Each row of a before or after table is a point. The points were changed in one or more steps. Then noise was added and the rows were shuffled. The steps act on columns, c1 being the first. Name the steps. A step turns or swaps two columns, mirrors them in a line or flattens them onto one, adds a multiple of one to another, or multiplies or shifts one. Angles are multiples of 10 degrees, from the lower column toward the higher: turns from -170 to 170, lines from 10 to 170 but not 90. Use the fewest steps. Two steps may share a column if one is a turn and the other turns, adds or multiplies; they go together, in the order done. Otherwise the lowest column goes first.

Before, 8 rows:
-72 -23

-20 45

18 12

-60 -12

-12 -57

10 12

25 45

80 31
After (8 x 2):
-11 15

-12 -57

-5 27

-3 -72

49 -35

-3 90

-48 -6

-30 44
Steps: turn c1 and c2 by 70 degrees

Before, 10 rows:
-28 10 35 -39 7 30

-7 18 35 -3 -51 -13

-45 -20 -1 -112 -31 28

-27 38 31 -81 -27 5

-31 -12 28 -8 -1 -48

81 -43 -21 -59 -33 -94

-40 -41 -155 -40 -2 96

6 -19 34 29 14 10

-44 -27 40 -57 -43 25

-15 -47 32 -27 -4 48
After, 10 rows:
-43 -41 15 132 0 98

-26 40 -87 -21 -25 5

-25 12 -48 -42 6 30

-17 -46 -36 -26 -5 50

-43 -33 -67 -48 -42 29

-32 -15 -18 -47 0 -47

-48 -19 -108 12 -29 29

81 -45 -48 96 -33 -95

-7 21 -16 -34 -57 -17

6 -20 13 -34 15 10
Steps: turn c3 and c4 by -110 degrees; add 0.7 times c1 to c4

Before (12 x 12):
61 -39 34 -55 -41 60 -17 18 -13 62 44 0

-31 -22 -12 -107 -54 -29 -30 -7 67 -58 -3 85

-20 -15 -33 44 -29 79 -41 -33 65 28 -23 -62

16 -23 18 26 -113 29 -57 -48 75 -42 -17 -40

-49 -9 56 -65 -46 21 15 -28 93 -47 23 65

3 -15 46 -5 -33 39 -20 62 -20 55 40 86

-3 27 6 16 -49 42 -11 5 24 -49 89 -7

2 -53 39 14 -37 38 -54 7 28 -70 -1 -62

45 19 17 25 -13 51 -36 -28 13 -3 -62 -33

-12 -55 10 -16 -50 26 36 -22 -13 -93 34 97

23 -20 37 10 -6 -8 5 11 -44 106 32 2

64 -37 51 8 14 41 -80 -17 -36 106 68 19
After, 12 rows:
-23 -31 30 -30 -30 73 -57 9 -64 33 28 62

0 -27 -43 -19 -20 48 -64 -20 -35 -2 -9 16

39 13 -11 -47 -32 33 -20 51 -52 -66 23 28

6 24 -65 -34 -40 62 65 44 3 67 -8 -16

35 59 -21 -26 -35 35 30 21 85 56 26 -25

4 -1 3 -2 -45 36 56 -27 -3 -49 76 20

64 -25 30 -8 -43 20 57 11 65 -50 -34 88

1 -52 -18 -54 -114 30 -42 18 -34 -39 16 69

-1 -8 37 -61 -53 -28 54 22 82 -49 -75 64

25 -14 -80 -73 15 45 24 39 19 109 74 -38

28 12 -37 3 -8 -3 26 25 1 109 29 -47

18 -18 5 25 -45 23 37 55 98 -89 -3 -13
Steps: turn c1 and c3 by -110 degrees; turn c2 and c8 by -90 degrees; turn c4 and c7 by -70 degrees; turn c7 and c11 by -50 degrees; swap c9 and c12

Before:
42 -40 -36 46 6 9 29 23 46 42 31 65 56 38 -53 -45 -21 42 52 -27

12 54 -60 28 36 -17 83 44 -51 4 6 -10 -71 -85 22 -23 38 49 -10 37

-31 -16 37 44 -38 -30 2 7 -67 -12 -57 34 51 -17 58 -12 -1 2 -10 41

34 38 -25 -60 1 -64 8 42 -31 -18 -14 29 55 -64 75 -1 43 56 11 -94

-7 -63 -5 -72 -22 -7 -12 -85 -74 -20 64 34 -44 3 -12 -22 -28 34 -38 -64

-52 20 27 -36 -36 35 -36 -76 8 -20 32 8 24 1 -61 37 -17 -28 -23 -52

-49 12 45 -44 -1 -12 78 34 -64 -1 74 -6 60 -53 17 -51 43 42 20 -32

-10 -3 8 -61 -60 -1 9 25 13 26 -9 51 -67 14 58 17 20 35 28 -15

77 65 -76 -18 -37 -34 0 -83 -56 -23 -57 38 50 38 47 -59 40 -36 70 24

52 -63 46 -45 -95 49 -2 -75 49 -24 -31 28 16 29 -25 33 54 98 -57 -33
After:
-4 32 -11 -74 -23 -4 -13 -86 -75 3 64 -46 -46 3 15 72 -29 -11 -38 -67

3 14 11 -60 -61 37 2 26 10 -6 -10 -60 -66 15 -49 -15 22 -6 27 -13

-1 3 13 42 -37 59 -6 8 -67 -35 -55 -26 52 -19 -25 26 -1 17 -8 42

4 -29 -12 -61 0 100 22 44 -30 18 -15 -57 51 -66 -15 -33 43 -34 10 -95

21 -44 13 -46 3 21 57 40 -67 -44 75 -17 62 -53 -6 41 42 -39 21 -30

-18 8 0 -36 -34 -66 -49 -76 8 -27 30 7 24 3 28 -49 -18 26 -20 -54

10 -83 -35 -17 -37 56 24 -84 -57 70 -57 -16 50 40 -14 8 44 47 72 26

16 2 3 45 7 -42 39 23 45 41 33 -76 58 38 36 76 -20 -4 48 -26

27 -55 -19 31 37 24 76 44 -48 58 5 -20 -72 -85 -4 -20 42 -48 -11 37

3 70 7 -45 -96 -55 15 -78 50 -44 -30 -74 18 30 -11 18 55 -69 -54 -31
Steps: flatten c1 and c7 onto the line at 70 degrees; turn c2 and c16 by -140 degrees; multiply c16 by 1.3; multiply c10 by 0.4; turn c3 and c10 by -70 degrees; turn c6 and c15 by -140 degrees; turn c12 and c18 by 150 degrees
